Each row is a point. Each copy is the shape, with its points in the same order, stretched, turned, moved and blurred by noise. Some copies are also mirrored. Which?

Shape, 5 rows:
3.4, 6.7
1.8, -3.9
-2.3, -0.3
1.9, -2.0
-2.0, 6.9
Copy 1, 5 rows:
4.7, 5.5
-0.1, -4.5
-3.4, -0.4
0.1, -2.3
-0.8, 6.5
Copy 1 is: only turned
Copy 2, 5 rows:
3.5, 7.6
3.5, -2.8
-0.5, 0.5
3.6, -0.5
-1.5, 7.3
Copy 2 is: only turned
Copy 3:
-3.1, -6.3
2.2, 1.8
-2.8, 1.9
1.4, 0.4
-6.9, -3.3
Copy 3 is: mirrored

Shape:
1.4, 1.5, -4.3, -0.2
5.3, 4.6, 1.3, 0.6
-2.0, -0.7, -5.0, -3.4
3.1, 4.9, 0.5, 4.7
-2.2, 1.8, -0.3, 6.0
0.9, 9.1, 1.1, 4.1
-2.9, -2.1, -0.5, 6.8
-2.9, -1.2, -2.7, -5.1
-0.9, -0.4, -7.0, -4.6
Copy 1, 9 rows:
-1.2, 0.3, -3.7, 1.6
3.6, 5.8, -1.5, 0.7
-4.9, -1.7, -4.0, -1.9
2.5, 4.4, 1.3, 5.3
-0.7, 0.6, 4.9, 4.5
-0.7, 7.7, 1.9, 5.0
-0.7, -3.9, 4.9, 5.6
-5.1, -1.4, -1.0, -3.2
-5.4, -1.2, -6.5, -2.5
Copy 1 is: only turned
Copy 2, 9 rows:
0.2, 1.1, -4.7, -0.9
5.0, 3.8, -0.4, -2.2
-4.8, 1.4, -4.3, 1.2
5.4, -0.9, -0.8, -4.2
1.2, -5.6, -0.5, -2.9
4.1, 0.5, 0.9, -8.3
0.4, -8.1, -1.1, 0.4
-6.3, 2.4, -2.2, 2.6
-4.8, 3.0, -6.3, 1.0
Copy 2 is: mirrored
Copy 3 (9 x 4):
1.6, 2.5, -5.5, 0.2
7.1, 3.0, 1.7, 1.1
-2.2, 3.0, -5.8, -2.3
4.0, 2.1, 0.2, 5.1
-1.5, 0.9, -2.7, 6.5
4.2, 6.0, -0.1, 7.4
-3.6, -3.1, -2.7, 5.9
-2.3, 4.5, -3.5, -3.2
-0.5, 3.3, -7.3, -2.9
Copy 3 is: only turned

Shape, 12 rows:
5.8, -2.3, 8.7, 3.4, 5.2, -3.6
-0.2, -1.1, 0.6, -2.2, 1.1, -14.0
-0.8, 1.4, 2.3, -2.2, -4.2, -2.5
-0.1, 1.6, -1.3, -1.2, 9.2, -0.4
5.1, -1.4, -2.0, -0.5, -3.3, 1.1
1.5, 2.3, -1.4, -1.9, -3.1, -1.2
-1.1, -2.5, -3.3, -0.7, -2.8, 0.3
-2.1, 0.5, -1.7, 2.8, -4.3, -0.7
-0.3, 1.5, 0.7, -0.4, -1.5, 1.4
-0.6, -1.7, 7.7, -1.7, 10.3, -0.2
-0.8, 1.7, -0.5, 3.6, -1.1, -0.9
0.8, 1.9, -2.6, 0.1, -1.8, 1.2
Copy 1 (12 x 6):
-3.4, 0.3, -9.2, -8.6, 8.7, 2.1
-0.5, 0.1, -4.2, -7.1, 4.4, -12.1
-1.1, 2.2, 0.0, -5.9, -2.8, -2.2
1.8, 4.1, -2.7, 0.8, 9.6, 1.4
2.3, -3.9, -3.6, -3.7, -2.1, 3.2
1.6, 1.2, -2.1, -4.0, -2.4, -1.1
-0.8, -2.9, 0.1, -0.9, -2.3, -0.5
-2.7, -1.0, -2.9, -0.3, -4.9, 0.4
-0.8, 2.1, -0.9, -3.1, -0.8, 1.6
-3.7, 5.8, -1.1, -5.1, 14.2, 2.2
-1.8, 1.7, -4.9, -0.7, -1.3, 1.3
1.4, 0.1, -2.6, -0.8, -2.1, 1.8
Copy 1 is: mirrored
Copy 2:
6.6, 1.5, 8.6, 9.2, 1.9, 4.6
5.2, -3.5, 2.8, 3.2, 9.8, -7.4
2.9, -1.0, 2.5, -1.3, -1.9, -3.2
-1.5, 6.9, 5.3, -0.2, 5.0, 3.2
5.6, 0.0, -3.2, -0.7, -1.2, 3.4
3.8, 1.6, -0.6, -2.2, -1.2, -1.9
-0.5, -2.1, -2.9, -1.1, -0.7, 0.9
-1.0, 0.0, -3.3, 1.4, -2.9, -1.7
0.3, 1.9, 1.4, -1.1, -2.4, 0.7
-1.1, 4.1, 14.1, 3.7, 3.3, 5.0
-0.2, 2.7, -1.3, 2.8, -1.6, -0.8
1.6, 3.2, -2.5, -1.8, -1.6, 0.7
Copy 2 is: only turned
